Each row is a point. Any point is a mix of the corners, with weights that add up to 1. It lies inside the corners' shape when no weight is negative. Is each point inside? If not, which corners have a negative weight?

Corners:
(1): [-63  37 -20]
(2): [ 66 -55  89]
(3): [ 42 -69 -93]
(4): [-1 70 36]
Points:
[ 30 -12  82] => outside (3)
[ 55 -46   5] => outside (1)
[ 48 -47  16] => inside
[ 18 -14 -33] => inside
[ 44 -47  15] => inside
[ -2 -31 -16] => outside (4)
[ 18 -23 -36] => inside
[ 7 -6 51] => outside (3)
[17 29 41] => inside

Corners:
(1): [-85   9  -4 -77 -16  73  -7  14]
(2): [20 50 67 26 36 15 77 34]
(3): [  78    4   43 -121  -11  -43  -11  -68]
(4): [  80   17  -73   25   12   22   80 -102]
(5): [-22 -25 -38  27  72  89 -52  78]
(6): [ 75 -16  91 -29 -67 -23 -54  23]
(7): [-83  29 -33   6 -40  -7 -79 -23]
(8): [ 36 -10  -9  32  27  11  99  33]
(9): [ 60  67  34 -68 -75 -57  10  21]
Points:
[16 28 41 -7  7 12 32 14] => inside
[ 29   4  35  -8 -13   9 -18  22] => inside
[ 16   1 -24  10  32  44   4  10] => inside
[-42  24 -16   0 -26   0 -44 -15] => inside
[  3   5  -5 -27 -33  -2 -33 -17] => outside (2)
[ 14  -4  49 -24  14  17 -11  31] => outside (4, 9)
[ -8  22  24 -17   8  29  23  19] => inside

Corners:
(1): [ -1  86  -2   0 -92  60  93  27  17 -68 -29 -44  -8 -32]
(2): [-42 -20  26  44   8   0 -59 -26  29  -8  -3  67   4  39]
(3): [-18 -68   4  58  36  74  -5 -11  83  70  73 -16 -48   5]
(4): [ -6 -26  60 -18 -11 -44 -12  44  -4  -4  41  81  16 -14]
(5): [ -3  22 -26  51 -19  -4  51  31 -51 -34 -30 -59 -28 -31]
(6): [-45 -42   0 -20  -3  -4  23  34   2  -3 -23  23   4 -10]
(7): [ 12  19  60  42 -38  -5  22  47  17  -1 -75 -76  16  12]
(8): [-18 -30  -4  27 -38 -22 -32 -30  75  59  15  10 -27  11]
(9): [ 11 -89  10  69 -18  69 -76 -18  34  65  15  -5  14  28]
(10): [   5    8   40  -22  -29  -60   20  -24  -60  -67 -121   -9    0  -57]
(11): [-34  61 -14 -74  -2 -58  44  18 -27 -54 -38 -97  23 -57]
(12): [ 68  51 -18  28 -20  39   4  58  75   4 -25 -10 -26 -34]
(13): [-52 -51  42  73  -3  20 -87  11 -12  53   2  47 -13 -10]
(14): [ -36   24   16  -28  -48  -53   22   37  -27 -120  -53  -42  -34  -31]
(15): [-87   4  50 -47 -19  -4  29  33 -50  -9  -7 -35 -59  39]
Points:
[ -7  -8  20  18 -23 -12 -23   2  23  -9 -34  12  14  -5] => outside (3, 5, 15)
[ -7  -4   4   2 -16   0  13   9   2 -17 -16 -16 -15 -18] => outside (7, 13)
[-11  -1  13  13 -26  -7   1   2  11  -9 -27  -5 -13 -11] => inside
[-22  28   8 -11 -35   2  34  37 -16 -50 -29 -36  -3  -9] => outside (3, 8, 10, 13)
[-11  10  18   5 -21   4  11  28   0 -16 -15 -10  -9 -15] => outside (8)
[-17  -1  21  11 -23 -11  -5  14  -3 -18 -32  -6   0  -5] => outside (3)
[-17   3  12   9 -24   6  16  19  10 -26 -15 -25 -22 -14] => inside
